Each row is a point. Each copy is the shape, with its points in the same order, stretched, turned, moved and blurred by noise. Is it also mirrored, or only turned?

Shape (9 x 3):
[[ 0.66 -0.43  0.58]
 [-0.54  0.01  0.07]
 [-0.13 -0.47 -0.22]
 [-0.75 -0.47  0.24]
 [ 0.22 -0.60 -0.41]
 [-0.21 -0.16  0.04]
 [-0.01 -0.73 -0.11]
 [ 0.12  0.02 -0.09]
 [-0.07  0.41  0.72]]
Copy 1 (9 x 3):
[[ 0.56 -0.55  0.73]
 [-0.43 -0.22 -0.31]
 [ 0.26 -0.36 -0.49]
 [-0.52 -0.65 -0.46]
 [ 0.66 -0.32 -0.51]
 [-0.09 -0.27 -0.20]
 [ 0.47 -0.64 -0.41]
 [ 0.20  0.03 -0.11]
 [-0.52  0.04  0.71]]
Copy 1 is: only turned
Copy 2 (9 x 3):
[[ 0.78  0.04  0.78]
 [-0.42 -0.04  0.02]
 [ 0.09 -0.45  0.04]
 [-0.57 -0.39  0.31]
 [ 0.47 -0.63 -0.10]
 [-0.06 -0.07  0.10]
 [ 0.24 -0.62  0.15]
 [ 0.25  0.04 -0.10]
 [-0.05  0.64  0.41]]
Copy 2 is: only turned
Copy 3 (9 x 3):
[[ 1.11 -0.12  0.04]
 [-0.26 -0.34  0.20]
 [ 0.06 -0.66 -0.18]
 [-0.03 -0.75  0.34]
 [ 0.43 -0.58 -0.61]
 [ 0.03 -0.33 -0.13]
 [ 0.48 -0.79 -0.28]
 [ 0.20 -0.03 -0.24]
 [ 0.10  0.43  0.56]]
Copy 3 is: only turned
Copy 4 (9 x 3):
[[ 0.59 -0.66  0.38]
 [-0.22  0.25 -0.42]
 [-0.35 -0.47 -0.14]
 [-0.02 -0.15 -0.84]
 [-0.45 -0.74  0.24]
 [-0.15 -0.08 -0.20]
 [-0.23 -0.77 -0.13]
 [-0.23 -0.05  0.22]
 [ 0.50  0.52 -0.11]]
Copy 4 is: mirrored
